Each row of a before or after table is a point. The points were changed in one or more steps. Then noise was added and the rows were shuffled. The steps act on columns, c1 being the first. Write out the steps. A step turns or swaps two columns, mirrors them in a line or flattens them onto one, adds a multiple of one to another, or multiplies or shifts one. Angles are multiples of 10 degrees, from the lower column toward the higher: turns from -170 to 170, lines from 10 to 170 but not 90. Use the fewest steps. Two steps may share a column if one is a turn and the other turns, adds or multiplies; they go together, in the order done. Otherwise the lowest column goes first.
(in the rows, 128 means zero)

Before (9 x 2):
[[181 153]
 [138 149]
 [170 107]
 [164 153]
 [177 147]
 [112 110]
 [154 115]
 [185 145]
 [ 34  94]]
After (9 x 2):
[[190 146]
 [  8  93]
 [198 146]
 [197 154]
 [102 112]
 [144 115]
 [157 109]
 [156 150]
 [180 153]]
Steps: add 0.7 times c2 to c1

Before (8 x 3):
[[ 88 123  73]
 [183 125 162]
 [ 88 137 150]
 [ 99 167 117]
 [ 92 115 114]
 [131 115 150]
 [220 153 161]
 [ 84 172 138]]
After (8 x 3):
[[115 223 100]
 [162 188 216]
 [148  96 131]
 [150 150  86]
 [161 121 183]
 [ 76 115  89]
 [135 238  82]
 [113  95  96]]
Steps: swap c1 and c3; multiply c2 by 2.5

Before (12 x 4):
[[117  93  88  96]
 [115  98  98 154]
 [222  90 161  91]
 [104  86 128  76]
 [135 140  96  82]
 [137  91 158 129]
 [139 177 137  99]
 [ 89 121 146 139]
 [117 134  88 124]
 [109 104 106  76]
 [106 161 141 122]
 [114 110  96  84]]
After (12 x 4):
[[136  94 162 151]
 [134  88  73 134]
 [162  87 125  98]
 [129 104  80 160]
 [111 133 134 170]
 [ 91 117 136 110]
 [103 172  97 117]
 [122 135  88 166]
 [ 77 165 119 113]
 [141  89 108 179]
 [125 109  93 168]
 [249  88  88 100]]
Steps: add -0.7 times c2 to c1; turn c3 and c4 by -100 degrees

Before (11 x 6):
[[ 84 154 141 168 168  96]
 [100 107 100 128 138 123]
 [ 86 158 135 194 149  80]
 [129 155  87 133 122 131]
 [137 127 130 133 105 149]
 [106 131 140 121 129  99]
 [128 159 168 130 118 160]
 [131 126 138 148 114 147]
 [116 171 159 207 172  96]
 [141 134 129 137 123 113]
 [120 151 158 134  80 152]]
After (11 x 6):
[[127 133 126 136 117 118]
 [128 148 162 134   8 143]
 [127 128 138 151  93 135]
 [130 132 141 118 131 106]
 [130 160 169 131 105 152]
 [128 129 129 137  71 143]
 [128 110 104 130 149 123]
 [129 154 138 167 227 106]
 [128 172 157 207 240 109]
 [129 157 136 194 179  97]
 [124 152  90 132 114 129]]
Steps: multiply c1 by 0; multiply c5 by 2.5; multiply c6 by 0.7

Before (11 x 8):
[[185 167 177 131 126 107 149 113]
 [111 152  96  64 111  59  61 126]
 [ 81 151 178 121  85  98 151  92]
 [106  84 102 171  24 115 146  87]
 [182 144  94  57 122 163 110 125]
 [185  83 111 180  70 148 160  61]
 [115 119 163  57 138  57 121  71]
 [101  71 167 135 100  80 114 106]
 [121  95 138  97 133  52 142 137]
 [112 166  74 142  96 154 146  87]
 [134 107 167 179 140  95  71 129]]
After (11 x 8):
[[ 84  99 249 121 116 151 176 103]
 [116  56 182  58 129 116 118  90]
 [185 108  92 133 142 168 145 118]
 [185 147  26 180 116  85 191  80]
 [132  95 158 180  91 109  83 128]
 [101  79 208 136  98  70 141 111]
 [109 115 135 169  76  86 218 100]
 [111 159  98 141 122 166 164 100]
 [185 166  12  55 112 143 122 126]
 [122  52 150  96 142  97 136 133]
 [112  60 123  65  65 151  99 128]]
Steps: add -1.5 times c1 to c3; swap c2 and c6; turn c5 and c7 by -50 degrees; multiply c8 by 0.7

Before (9 x 9):
[[154 162  92 125 162 182 168 131  93]
 [159 169  91 170 153  96  67 132 150]
 [ 85  87  98 192  95 153 163 130 137]
 [ 84 153 195 136 124 191  74  79 147]
 [103 153 178 108 127 116 119 148 133]
 [153 137 110 164 154  91  98 148  59]
 [ 83 171 131  91  59 123 148 106 136]
 [ 84  64 127 127 161 144 167  67  75]
 [185 144 156  96 143 143  80 151 105]]
After (9 x 9):
[[ 41 184 127 197 161 155 169  67 180]
 [216 113 157  12 143  91  82 150 149]
 [212  96  88 111 150 143  65 135 104]
 [ 51 110 194 204 125  38  75  80 112]
 [ 86 193 100 244  95 153 163 128 123]
 [200 110 112 119 152 160  98 146 203]
 [ 18  89 130 173  60 103 149 100 120]
 [178 160  90  83 161  85 169 131 164]
 [ 65  72 179 154 123  95 117 149 124]]
Steps: multiply c1 by 2.5; turn c1 and c4 by -40 degrees; add 0.7 times c3 to c2; turn c2 and c6 by -140 degrees; multiply c9 by -1

Before (9 x 11):
[[153 120 119 113 131 143 142 144 155 105 136]
 [109 173 151 164 173 118 104 124 131 102 119]
 [136 167 161 160 146  89  89  88  84  66 156]
 [119 133 131 127 120 164 120 143 146  89 101]
 [ 86 139 186 147 147 107  78 135 137 114 120]
 [149 164 135 117 110 148 129 164 158 112 111]
 [171 123  99 131 109 155 121 146 130 125 118]
 [168 129 139 131 109 154 149  99 109 121 137]
 [138 132 126 108 123 159 134 146 102 121 141]]
After (9 x 11):
[[192 148  74 110 140 106 138 147 156 141 141]
 [115 150 133 120  97 129 111 235 157 102 109]
 [161 172  81 136 126  57 102   8 100 131 173]
 [158 187 107 102 146 102 133 115 138 123 156]
 [107 123 144 141 133 119 110 174 153 102 118]
 [ 91 121 112 131 112 134 105  42 116 102 135]
 [136 126 132 106 122 110 132 173 147  76 113]
 [113 114 156 114 114 139  85 183 120 101 124]
 [118 130 121 149 124 138 124 182 101  98 117]]
Steps: mirror c1 and c7 in the line at 120 degrees; turn c2 and c5 by -30 degrees; mirror c3 and c9 in the line at 80 degrees; mirror c4 and c11 in the line at 60 degrees; turn c6 and c10 by -60 degrees; multiply c8 by 3

Before (12 x 12):
[[111 121 143 175 134 112 156 126  98  92 163 148]
 [ 93 146 118 191  82  66  87  62 131 128 146 130]
 [172 111  75 188 143  77 169 185 162 139 191 134]
 [ 77  83  85 130 142  80 113 183 104 113 129  47]
 [ 75 161  74  97 140 121 152 123 174 140 161 153]
 [166  16  46  85 116 169  34 103 144 116 203 120]
 [ 75 137  85  99 156 116 133  80 130 158 164  49]
 [136  57  71 124 115  94 142 116 158 139  63  61]
 [ 83  97 125 206 206 186 136  83 122 182 111 136]
 [ 96 128 136 137 157  47 143 115 111 135 116 153]
 [105 155 182  82  82  84 119 107 165 167  95 161]
 [181 134  74  72  94  92 120 159 143 151  82 126]]
After (12 x 12):
[[136  43 225  40 108 224  41  91 189 121 149 199]
 [ 68 170  80 139  95 146 124  88  80 166 163 134]
 [138 128 105 174 127 157 156 104 173  94 128 144]
 [232 129 206 100 141 121 171 160 159 134 160 143]
 [ 39 170 195 184 134 163 143 104 133 144 158 128]
 [133 142 145 228  80 122  89  45 145 125 139 134]
 [ 93 149 118 186 151  98 143  95 131 142 108 145]
 [133  33 172 114 114 145 147  91  54 129  92 127]
 [ 31  84 177 190 156 173 140  55 166 165 139  58]
 [ 72  32 165 206 146 131 109 167 128 116  99  94]
 [126 112 127 243 206 230 134  58 115 185 113 157]
 [151 123 177  18 101 133 116 135  82 146  93 118]]
Steps: multiply c1 by 2; turn c1 and c4 by -50 degrees; turn c2 and c12 by -40 degrees; turn c9 and c11 by -120 degrees; turn c3 and c11 by 160 degrees; shift c6 by 50; shift c8 by -20

Before (12 x 14):
[[109 115 123 122 174 148 161 126 142  56 146 150 146 137]
 [ 92 106 156 120 130  96 158  86 142 131 149 159 133 131]
 [113 177 119  96 124 138 135 177 160  85 115 157 144 161]
 [ 93 108 117 134 133 160 147 166 133 138 119 102 158 133]
 [117 121 122 157 140 144 101  96 140 122 135 151 114 188]
 [108 127 126 100 155 138  72 180 135 125 154 150 116 161]
 [118 166 130 132 143 152 150 178  99 126 134 160 106 143]
 [100 138 117 127 132 127 156 128 115 120 153  91 114 163]
 [105 120 120 130 166  89 129 176 126 110 134 152 190 170]
 [101 204 158 108 174 152 149  31 157 120 126 136 126 148]
 [126 136 210 125 129 149  95 115 148 123 113  79 145 178]
 [135 112 110 145 135  30 143 176 152 111 145 152 128   7]]
After (12 x 14):
[[140 143 107 101 122 136 146 129 124 133 115  94 111 135]
 [135 109 108 107 200 114 128 177  91 108 132 152 139 135]
 [155 101 152 100 129 104 151  86 101 126 121 159 131 119]
 [107 111  99 107 123 126 101  93 148 116 136 148 107 138]
 [131 147 188 127 141 114 106 114 153 142 138  80 138 111]
 [145  76 123 115 172 122 152 125 152  63 121 152 103 127]
 [139 119 117  96 155 135 147 163 159 159 119 102 141 135]
 [131 151 127 116 120 167 145 179 142  95 122 160 103 130]
 [111  98 149 124 131  72 135 173  43 111 126 155 121 120]
 [160 193 148 115 156 110 146  31 159  80 121 136  89 119]
 [162 144 107 131 137 103 133 179 148  51 126 157 141 132]
 [163 121 117 124 134 124  68 179 143 113 150 154  98 136]]
Steps: turn c1 and c4 by 120 degrees; add -0.5 times c12 to c10; turn c2 and c10 by -30 degrees; flatten c3 and c14 onto the line at 160 degrees; turn c5 and c13 by -50 degrees; turn c6 and c9 by 70 degrees; flatten c7 and c11 onto the line at 160 degrees

Before (13 x 18):
[[ 91 148 188  78  86 143 171 107  94 129 180 170 167 180 165 119 106 116]
 [122 190 121 126 174 151 111 115 149 107 115 107 114 115 104 131 158  87]
 [ 95 143 103 120 176  96 128 130  92 142 145 115 130 101 147 156 125 114]
 [124 119 170 111  93 145 138 122  94 145 160 249 158 153 130 116  87 107]
 [104 141 119  99 173 125 109 106 139 157  68 111 151  72 167 103 131 124]
 [ 82 154 110 118 179 131 138 119 134 140 122 138 116 107 132  87 129 175]
 [149 102 167  70 205 133 117 154 170 139  62 102 111 156  91 146 158 149]
 [103  74 150  71 202 158 107 158 155  76 110  95 134 125  96 122 168 110]
 [108 160 128  91  82 100 156  87 145 116 168 206 156 116 140 146 134 128]
 [151  60 121 102 194 147 165 156 172 105  68  95 114 172 108 110 138  99]
 [177 156 160  80  87 135 161 134 132 148 203 186 180 118 116 101 126 130]
 [116 155 139 110 176 138 148 135 121  82  90 105 107  68 137 146 116 136]
 [117 155 134 115 165 115 128 157 131 123 119 162 114 113 192 111 158 123]]
After (13 x 18):
[[105 100 158  98 172 133 103 106 134 155 180 111 113  69 168 150 136 122]
 [102 169 151  71 203 113 155 158 139  77 125  90  92 122  98 148  91  98]
 [179  78 104  80  90 101 141 135 132 148  48 180 100 120 113 153 140 126]
 [ 93  92 146  78  84  98 135 106  93 131  50 162 106 183 163 127 149 143]
 [121 120 138 112  93  67  77 122  87 146  77 238  98 151 130 128 164 132]
 [119  81 136 126 175 113 155 113 117 106 145 101 172 114 101 133  99  83]
 [ 93 112  97 118 178 165 135 132  91 139 131 125 132 102 144 104 120 137]
 [117 114 141 110 167 124 159 155 127 124 136 163 150 112 191 153 107 124]
 [151 157 200  74 204 131 168 157 179 136 149 106 128 153  90 119  92 118]
 [115 112 163 109 174 128 146 136 125  84 153 106 159  69 143 109 135 137]
 [155 192 161 100 189 123 168 158 146 103 179  88 105 171 105 146 122  74]
 [ 79 109 117 120 181 125 117 119 161 140 142 135 152 106 134 169 141 160]
 [108  88 105  89  76 125 175  86 138 117  97 208 116 118 143 116 113 117]]
Steps: turn c2 and c13 by 150 degrees; mirror c3 and c11 in the line at 160 degrees; mirror c6 and c12 in the line at 100 degrees; turn c16 and c17 by -160 degrees; add -1.5 times c17 to c7; turn c9 and c18 by -40 degrees
